Each point is reached from the start by the listed moves, each made once or not at all, plus a little noise. Is the number of moves made odd or even? Then give how often each move was made.

Moves:
(1): [19.7 11.0]
(2): [-15.2  15.4]
Start: [ 2.4 12.3]
Points:
[20.8 23.4] -> odd (1, 0)
[ 8.3 39.9] -> even (1, 1)
[-13.1  27.1] -> odd (0, 1)

Moves:
(1): [36.9  3.2 26.3  4.7 -2.2 -0.5 -4.9]
(2): [ 2.6 57.5 14.0 -2.5 22.2 -7.1 -9.8]
(3): [-24.8 -10.1  51.7   2.0   2.2  -9.9  15.9]
(4): [ -1.5  -7.8  -2.1  27.7   4.7 -18.2   2.7]
Start: [-14.5  -3.6  -2.9 -12.1 -21.7   0.3 -14.2]
Points:
[-15.6  -3.9  -2.4 -11.4 -20.8   1.1 -13.4] -> even (0, 0, 0, 0)
[-39.8 -13.3  47.5  -9.4 -19.5  -7.0   1.9] -> odd (0, 0, 1, 0)
[-12.8  54.7  10.3 -14.9  -0.9  -6.4 -22.9] -> odd (0, 1, 0, 0)

Moves:
(1): [24.7 -4.4  3.1 -1.8 12.5  3.5 -4.6 -1.2 -2.1 -4.8 -0.6  1.4]
(2): [  3.4  28.4  26.6  -2.5   7.5 -11.3   2.2  15.9  13.9  -8.3   6.3   7.1]
(3): [  1.4 -10.8  24.8  11.3  -9.9   1.3   3.3   5.0  -3.3  11.7   7.9   7.6]
(4): [  7.8  12.4 -13.4  23.2   2.5 -13.9 -10.0   8.3   6.6  11.9  -6.0   3.6]
(5): [-11.5  -7.8   5.3  11.1  22.7  -1.0   6.5 -11.3   2.4  -0.1  -7.6  -9.5]
(6): [ -2.7  17.2  -2.0  14.0  -0.4  23.8  -3.8  -5.4 -13.6  -7.0   3.1  -2.4]
(7): [ 26.2   0.6  -3.2  10.5  -5.1  15.6  34.4  -1.4  20.4 -16.6   0.7  -8.6]
(8): [-2.3 -5.4 -3.8  4.3 -1.0  6.0 -1.1 28.8  8.8 -3.8 -8.3 -8.3]
(9): [  2.4  -2.8   6.4  -0.5  -5.4  15.8 -13.5 -11.3  27.1  12.3   5.5  -0.4]
Start: [ -8.3  25.8   8.1   4.5 -16.0  -4.6  -6.9  10.8   8.2   1.8  13.3  21.0]
Points:
[ 29.7  67.8  18.2  35.8 -10.7 -11.5  19.9  31.3  51.7 -10.7  11.9  21.1] -> odd (0, 1, 0, 1, 0, 0, 1, 0, 0)
[ 20.2   5.9  38.6  21.6 -20.0  21.0 -22.3  30.6  40.0  20.0  15.9  20.6] -> even (1, 0, 1, 0, 0, 0, 0, 1, 1)
[-19.1  41.5  34.3  16.6  14.7 -12.3  -1.8  43.0  33.2 -13.2   4.5  11.2] -> odd (0, 1, 0, 0, 1, 0, 0, 1, 0)
[40.0 13.6 28.2 57.8  7.1  1.0 24.7  9.3 34.1  5.1  7.6 14.5] -> odd (1, 0, 1, 1, 1, 0, 1, 0, 0)
[ 20.7  43.6  55.6  21.5 -22.4   1.1  35.2  28.3  40.0 -12.6  23.4  28.9] -> odd (0, 1, 1, 0, 0, 0, 1, 0, 0)
[ 36.1  38.6  46.2  22.4  16.1  20.8  18.2   7.4  72.3 -14.4  16.8  12.1] -> odd (1, 1, 0, 0, 1, 0, 1, 0, 1)
